Each point is reached from the start by the listed moves, each made 0, 1 or 2 times, or once backwards (-1), plus a little noise. Is the number of moves made odd or even? Then give how often each move was made.
In the rows, zero is written as 128.

Moves:
(1): [176 139 131]
(2): [121 160 143]
(3): [129 100 161]
Start: [116 129 132]
Points:
[171  56 181] -> even (1, -1, 2)
[ 69 120 132] -> odd (-1, 0, 0)
[149 208 157] -> odd (1, 2, 0)
[ 55 213 122] -> even (-1, 2, -1)
[173 111 122] -> even (1, -1, 0)

Moves:
(1): [168 130 120 130 132 118 132 114 124 132 129 126]
(2): [133 164 142 135 129 124 128 135 130 121 122 136]
(3): [138 115 165 132 119 120 108 133 142 124 135 128]
(4): [120 126 129 160 131 125 124 120 129 127 122 128]
(5): [128 120 128 121 178 132 129 131 138 121 116 126]
(6): [133 130 142 139 135 175 131 125 117 118 130 132]
(7): [121 125 151 132 126 122 169 125 136 133 138 118]
(8): [122 122 126 131 126 130 135 158 126 140 139 142]
(9): [133 129 115 127 120 136 130 128 171 127 127 117]
(10): [123 130 134 122 133 137 121 119 133 163 124 132]
(11): [127 142 123 132 135 125 119 122 130 126 165 120]
Start: [127 138 117 143 132 120 132 126 104 120 131 119]
Points:
[230 191 175 176 236  30  35  92 115  87 115 118] -> even (2, 2, 2, 1, 2, -1, -1, -1, -1, 0, 1)
[ 94 169 191 113  92  87 172 223 187 173 118 151] -> even (-1, 2, 1, -1, 0, -1, 1, 2, 1, 1, -1)
[197  67 137 194 249 157  75  82  71 138  58 138] -> odd (2, -1, 1, 2, 2, 1, -1, 0, -1, 1, -1)
[ 72 108 221 187 118 115 123 183 153 171 202 138] -> odd (-1, 0, 2, 1, 0, 0, 1, 2, 0, 1, 1)
[165 157 230 190  77  93 119  97 138 192 145 126] -> odd (1, 1, 2, 1, -1, 0, 1, 0, 0, 2, 0)
